Rows are points. Each copy is the shape, with its points in the same order, turned, moved and blurred by noise. Some copies are also mirrored. Which?

Shape:
[[-2.89  4.45]
 [-0.95  3.07]
 [-1.66  2.59]
 [ 1.96 -2.29]
 [-2.57  0.57]
 [ 1.66 -2.04]
 [ 1.01  0.43]
 [-1.83 -2.21]]
Copy 1 (8 x 2):
[[ 4.90  2.04]
 [ 2.39  1.80]
 [ 2.91  1.37]
 [-2.31 -0.89]
 [ 2.30 -0.93]
 [-2.34 -0.98]
 [-0.73  0.58]
 [ 0.29 -2.90]]
Copy 1 is: mirrored
Copy 2, 8 rows:
[[ 0.41  4.18]
 [ 1.33  2.41]
 [ 0.59  2.27]
 [ 2.10 -3.65]
 [-0.99  0.29]
 [ 2.22 -3.27]
 [ 1.94 -0.98]
 [-0.90 -2.15]]
Copy 2 is: only turned

Shape, 8 rows:
[[ 4.05  2.10  2.91]
 [ 0.08  2.07 -0.47]
 [ 0.37 -0.17 -1.71]
 [-2.06 -1.87 -1.33]
 [-1.23 -2.85 -2.21]
 [ 3.48 -2.52  1.00]
 [ 3.01  1.93  4.46]
 [ 0.17  1.30 -0.04]]
Copy 1, 8 rows:
[[ 1.58  4.42  1.13]
 [-1.48  1.23 -1.92]
 [ 0.23 -0.92 -2.17]
 [-1.42 -3.12 -1.41]
 [ 0.03 -3.90 -1.91]
 [ 3.49 -0.41  1.00]
 [ 0.52  4.25  2.59]
 [-1.25  0.88 -1.17]]
Copy 1 is: only turned
Copy 2 (8 x 3):
[[-4.13 -2.69 -2.30]
 [-1.04  1.59 -1.84]
 [ 1.34  0.66 -1.75]
 [ 2.95  1.49  0.55]
 [ 3.86  0.19  0.17]
 [ 0.55 -4.13 -0.79]
 [-5.00 -2.64 -0.03]
 [-0.82  1.34 -1.22]]
Copy 2 is: mirrored
Copy 3 (8 x 3):
[[-2.02  3.56  3.54]
 [ 0.97 -0.30  1.94]
 [ 0.93  0.47 -0.94]
 [-0.06 -1.87 -2.74]
 [ 0.71 -0.54 -3.78]
 [-1.77  4.03 -1.20]
 [-3.28  1.99  3.94]
 [ 0.08  0.11  1.17]]
Copy 3 is: mirrored

Shape, 7 rows:
[[-1.68  0.07 -3.80  1.46]
 [ 0.11  1.24 -3.05  1.47]
 [ 0.47 -4.44 -5.73  1.58]
 [ 1.22  1.63  0.52 -0.23]
 [-1.76 -0.92  0.77 -0.08]
 [ 3.93 -1.14  0.75  0.58]
 [-1.55  1.82  2.03  2.34]]
Copy 1:
[[ 1.89 -1.74 -2.68  2.22]
 [ 2.21 -1.58 -2.47 -0.09]
 [-1.39 -5.89 -2.71  2.20]
 [ 0.84  1.02  0.09 -2.02]
 [ 0.25  0.93  0.93  1.89]
 [-0.82 -1.73  1.84 -3.16]
 [ 3.78  1.53  1.96  0.40]]
Copy 1 is: only turned
Copy 2 (7 x 4):
[[-1.10  0.92 -3.03  2.95]
 [-0.83 -0.50 -1.12  3.14]
 [-6.17 -0.05 -2.46  0.86]
 [ 1.67 -0.92  1.03  0.95]
 [ 1.27  0.10 -1.87 -1.37]
 [-1.07 -2.91  2.15 -1.12]
 [ 3.56 -2.41 -2.15  0.76]]
Copy 2 is: mirrored
Copy 3, 7 rows:
[[ 1.33 -0.59 -3.38  1.66]
 [ 1.72 -1.95 -2.12  0.00]
 [-1.88 -3.46 -6.57  2.90]
 [ 0.20 -1.96  1.13 -1.55]
 [-1.19  0.06  0.74  1.69]
 [-1.61 -5.18  0.75 -0.58]
 [ 2.17 -0.75  2.59  1.43]]
Copy 3 is: only turned

Shape (11 x 6):
[[ 1.70  0.30 -0.31  1.77 -3.03 -3.09]
 [ 3.15  1.19 -2.66  2.73 -0.81 -2.09]
 [ 2.46 -0.43  0.79  0.87  0.73 -2.70]
 [ 1.44 -1.61  2.95 -0.12  3.39  0.33]
 [-1.74 -4.99 -0.48 -1.42 -1.21  2.25]
 [ 1.14 -0.21  0.12  2.54 -0.31 -2.72]
 [-4.41 -2.79 -0.40  0.49  3.09  1.60]
 [ 0.77 -0.12  2.33 -1.38  1.27  0.16]
 [-1.34 -4.36 -0.31  1.48 -2.28  4.11]
 [ 0.35  1.84 -2.28  2.80 -3.96 -0.63]
 [ 1.83 -2.64  1.20 -3.07  1.97  0.91]]
Copy 1, 11 rows:
[[-2.17  1.66  0.09  3.96 -1.29 -2.40]
 [-3.20  4.01  0.69  3.89 -0.04  0.45]
 [-3.66  1.00  1.23  0.80 -1.33 -0.37]
 [-1.79 -1.05  2.97 -2.62 -1.17  1.50]
 [ 2.47 -3.52 -0.56  1.37 -0.54  2.48]
 [-3.07  0.98  1.47  2.59  0.18 -0.79]
 [ 0.80 -3.34  1.54 -0.27  4.06  2.74]
 [-0.66 -0.03  1.24 -2.16 -0.79 -0.42]
 [ 4.16 -2.23  2.12  3.32 -0.83  2.28]
 [ 0.30  3.40  0.55  5.12  1.33 -1.63]
 [-0.57 -1.42 -0.30 -2.30 -2.38  2.17]]
Copy 1 is: mirrored
Copy 2 (11 x 6):
[[ 1.48  1.88 -1.68  3.03 -1.92 -0.68]
 [ 0.77  3.81 -0.03  2.93  0.96 -1.20]
 [ 3.10  0.75  0.15  0.73 -0.01 -2.08]
 [ 4.27 -1.77 -0.19 -2.68  1.99 -1.12]
 [-1.64 -3.29 -5.01 -1.76  1.22 -1.41]
 [ 2.45  0.34 -0.54  2.53  0.21 -0.93]
 [-0.90 -5.36 -0.86 -0.91  3.83  0.69]
 [ 2.60 -0.96 -0.45 -2.76 -0.06 -0.11]
 [-0.81 -1.99 -6.90 -0.50  2.81  0.89]
 [-1.04  2.87 -1.99  3.36 -0.75  1.78]
 [ 1.52 -1.32 -1.62 -4.39  0.82 -2.72]]
Copy 2 is: only turned

Shape, 13 rows:
[[-0.80  2.13 -0.30 -1.40 -0.63  4.76 -1.37 -2.26]
 [ 0.17  0.68  4.00  1.30  2.12  2.82 -4.02 -2.46]
 [ 1.82  3.34 -1.56 -0.39 -3.19 -2.48 -1.84  2.99]
 [-0.61 -0.43 -2.14  1.31  1.87 -0.73 -0.40  1.78]
 [ 2.78  4.20  2.89  3.38 -4.69  3.58 -3.73  2.25]
 [-0.72  0.61  1.86 -0.90  3.57  1.68 -0.50 -3.07]
 [ 0.83 -0.30 -0.21 -1.20 -3.56 -0.53  1.49  1.31]
 [ 2.19  3.03  1.84  0.35  3.41  3.78 -1.46 -2.09]
 [-3.83  1.99 -1.50 -1.78  2.20 -3.15  2.93  0.00]
 [-0.69  0.15  0.50 -1.26  0.91 -0.83  2.21  2.70]
 [ 0.82 -0.74  0.59 -2.63  0.02 -1.54 -0.99  3.88]
 [ 1.18  0.41 -1.64 -0.10 -0.07 -3.62  2.05  1.84]
 [ 1.75 -0.50  0.13 -0.46 -2.29 -2.33 -0.71  1.96]]
Copy 1 (13 x 8):
[[ 2.80  0.71 -1.49 -0.68 -3.65  3.17 -1.45 -3.64]
 [ 2.81  0.26  0.02  1.15 -6.53 -1.94 -2.54 -1.48]
 [-3.14  0.74  1.36 -2.36  2.34 -0.82  0.19 -1.12]
 [ 0.69  1.02 -1.98  1.07  1.42 -0.55 -3.03  1.36]
 [-4.70 -0.21  2.55  1.15 -5.19  0.90  2.03 -2.53]
 [ 5.04  0.19 -2.89 -1.09 -3.87 -0.24 -2.69 -0.13]
 [ 0.06 -2.41 -1.76 -0.95  1.90 -0.46  1.66 -2.37]
 [ 2.93  0.59 -0.86 -1.57 -6.13  1.45 -1.76  0.85]
 [ 1.85  1.98 -6.27 -3.74  2.42 -1.80 -2.54  0.18]
 [ 0.36 -2.23 -3.93 -2.18  1.09 -0.78 -1.23  0.53]
 [-0.80 -3.21 -0.58 -2.24  1.81 -2.01 -2.58  0.07]
 [ 0.84  0.05 -2.12 -1.90  3.49 -1.46  0.64  1.52]
 [-0.05 -1.93  0.46 -0.55  1.91 -1.93  0.69 -0.55]]
Copy 1 is: mirrored
Copy 2:
[[ 0.83  1.20  4.35 -1.08  0.23  3.40  1.14 -1.68]
 [ 4.53 -0.65  2.25 -0.27 -4.14  1.41 -0.62 -2.64]
 [-0.47  0.72 -3.84 -3.96  0.70  0.86  3.41  1.35]
 [-0.34  1.26 -1.59  2.13 -0.43 -0.37  2.97 -0.95]
 [ 4.87  2.71  0.52 -7.52  0.26 -0.65  0.13 -1.72]
 [ 0.72 -2.63  3.36  1.87 -2.52  1.79  0.65 -1.08]
 [-2.53  0.10 -1.92 -2.08  1.75  0.88 -0.67 -0.22]
 [ 4.51 -2.07  4.28  0.21 -1.11  0.81  1.94 -0.69]
 [-5.74 -1.34  0.70  1.98 -1.94  0.01  3.50  1.86]
 [-2.05  0.22 -0.68  1.13  0.33 -0.78 -0.07  1.83]
 [ 0.12  0.74 -3.30  0.33 -0.44  1.39 -0.17  2.73]
 [-2.62 -1.20 -3.37  0.66  0.65 -1.25  2.57  0.57]
 [-0.76  0.05 -3.88 -1.26  0.51  0.59  0.18 -0.20]]
Copy 2 is: mirrored

Shape:
[[-2.40 -1.08  1.09 -0.98  2.30  2.89 -0.65  0.81]
 [-0.99  0.06  0.63  2.17  1.04  4.50 -1.65 -2.39]
 [ 1.11  0.96  0.09  1.99 -0.05 -0.84 -1.00  2.18]
 [-2.73  1.09 -1.38 -2.18  1.90 -0.95 -0.22 -1.19]
 [ 1.43  0.37  0.25 -0.09  1.02 -2.56  3.09 -1.87]
 [-1.16 -1.14  8.75 -1.13 -0.68 -1.90 -0.57  0.44]
 [ 0.93  2.67 -2.20  1.07  6.40 -0.91 -2.01 -1.05]
 [ 0.33 -0.20 -1.20  2.71  0.03 -0.99 -0.78  0.56]
 [ 0.53 -2.14  1.12  1.49  3.78 -0.41  5.71  2.10]
 [ 0.46  0.27 -1.93 -0.27 -0.63  1.59 -1.44 -0.71]
 [-2.81 -0.86  1.72  0.10 -0.15 -1.97  6.39 -2.12]
 [ 1.25 -0.82  0.10  2.94  2.15 -2.65 -2.18 -1.81]
 [ 1.65 -1.51 -1.66 -1.48 -0.20 -2.58 -1.99  2.25]]
Copy 1 (13 x 8):
[[ 0.11 -2.61 -0.82 -0.44 -1.93  1.46  2.47 -1.18]
 [-1.00 -4.47  1.23  1.63 -0.29  1.44  0.79  1.71]
 [ 1.64  0.67  0.63 -0.59  0.49 -2.76  0.29  1.84]
 [-0.71  0.67 -3.23  0.22  0.16  2.12 -0.98 -0.63]
 [-2.83  1.55 -0.74 -1.95  0.55 -1.63 -2.90  0.13]
 [ 1.68 -0.96  1.47 -5.74 -5.95  0.97 -2.69  2.07]
 [-2.13  0.24 -4.52 -0.50  2.80  0.52  2.26  3.93]
 [ 1.63 -0.64  0.03 -0.55  2.08 -1.94 -0.06  1.41]
 [-3.30 -1.91 -1.77 -3.47 -0.39 -5.08  0.27 -1.96]
 [-0.39  0.20  1.31  2.23  1.09  0.80  1.22  0.72]
 [-3.19 -1.73 -1.91 -1.69 -1.71 -2.44 -5.77 -3.10]
 [ 0.60 -0.87 -0.68 -2.69  3.59  0.27 -0.98  2.89]
 [ 2.53  3.76  0.62 -1.87  1.57 -0.57  1.09 -0.36]]
Copy 1 is: only turned
Copy 2 (13 x 8):
[[-3.00  0.13  3.95  1.49 -0.77 -2.87  0.15  1.18]
 [-3.78 -1.08  4.27  3.66 -0.41 -0.51  2.64  4.17]
 [ 0.57 -1.67  0.44 -0.39 -0.13 -1.64  1.49  2.97]
 [-2.69 -1.46  0.79  1.68  0.94 -0.23  0.74 -2.34]
 [-2.57  1.01 -3.73  0.31  1.03 -0.21  0.88  1.10]
 [-2.99  1.75  0.50 -2.01 -4.24  1.96 -5.01  3.86]
 [-3.21 -5.07 -1.94  4.50  0.38 -4.63  0.87  1.12]
 [-0.41 -1.87 -0.05  0.50 -1.13 -1.05  2.70  2.31]
 [-4.27  2.61 -1.88 -2.28 -0.08 -5.51  2.24  2.22]
 [ 0.07 -0.78  2.07  3.25  0.82 -0.29  2.37  1.26]
 [-5.85  2.95 -2.51 -2.95  0.50  0.86  1.73 -0.03]
 [-0.85 -2.94 -2.09  2.36 -3.30 -0.47  1.97  2.48]
 [ 2.92 -0.63 -0.92  1.07 -1.96 -2.04  0.40 -0.24]]
Copy 2 is: only turned
Copy 3:
[[ 0.39  0.97 -2.29 -1.18  1.46  0.97 -0.31  3.80]
 [ 2.99 -0.30  1.47 -1.03  2.58 -0.41 -1.39  5.26]
 [ 0.82  0.58  1.08 -0.33  3.54 -0.31  1.46 -1.29]
 [-1.33  3.09  0.28 -2.26 -0.76  0.10 -2.37  0.93]
 [-0.55 -2.07  0.86 -1.46 -0.63 -0.30 -2.52 -2.36]
 [ 6.31 -0.13 -3.79 -0.21 -1.78  3.55  1.18 -1.81]
 [-1.72  2.83  2.22  3.01  2.65 -0.90 -4.61  0.54]
 [ 0.91  0.18  1.35 -1.16  3.08 -2.51  0.24 -0.56]
 [-1.63 -4.00 -4.09 -0.94  3.17  0.17 -2.53 -1.36]
 [-0.45  0.44  2.64 -1.50  1.05 -1.16  0.93  2.55]
 [ 0.90 -3.03 -2.67 -5.59 -0.68  0.17 -3.59 -1.92]
 [ 2.27  0.85  1.23  1.66  1.57 -3.26 -1.55 -1.21]
 [-1.61  1.23  0.41  0.51 -0.12 -1.81  3.18 -1.50]]
Copy 3 is: only turned
Copy 4:
[[ 2.66 -1.44 -1.19 -2.51 -0.85  2.53  0.76 -2.01]
 [-0.09 -0.31 -0.50 -2.32  0.66  1.60  4.78 -1.63]
 [-1.55 -1.76  0.37 -0.27  1.61 -1.27 -1.48 -1.73]
 [ 3.48  1.65  1.39 -3.07  1.72  0.73 -0.88 -0.83]
 [ 0.92  2.29  0.25  1.51  4.68  1.04 -1.56 -0.49]
 [-1.68  2.99  1.08  2.40 -3.65  3.68 -2.50 -5.25]
 [-0.57  0.80 -1.35 -5.91  5.73 -0.10 -1.07 -2.28]
 [-0.22 -0.67  0.62  0.01  2.35 -1.98  0.10 -1.90]
 [ 2.33 -2.45 -2.06  2.62  4.52  3.69 -2.27 -2.90]
 [ 0.78 -0.14 -0.60 -1.54  0.67 -1.39  1.29  1.19]
 [ 4.16  1.64  3.04  3.68  3.60  3.99 -0.44 -1.93]
 [-1.24  2.24 -0.60 -0.73  3.61 -2.20  0.20 -3.83]
 [ 1.07  0.37 -1.46 -0.05  0.37 -3.51 -3.53 -0.56]]
Copy 4 is: only turned
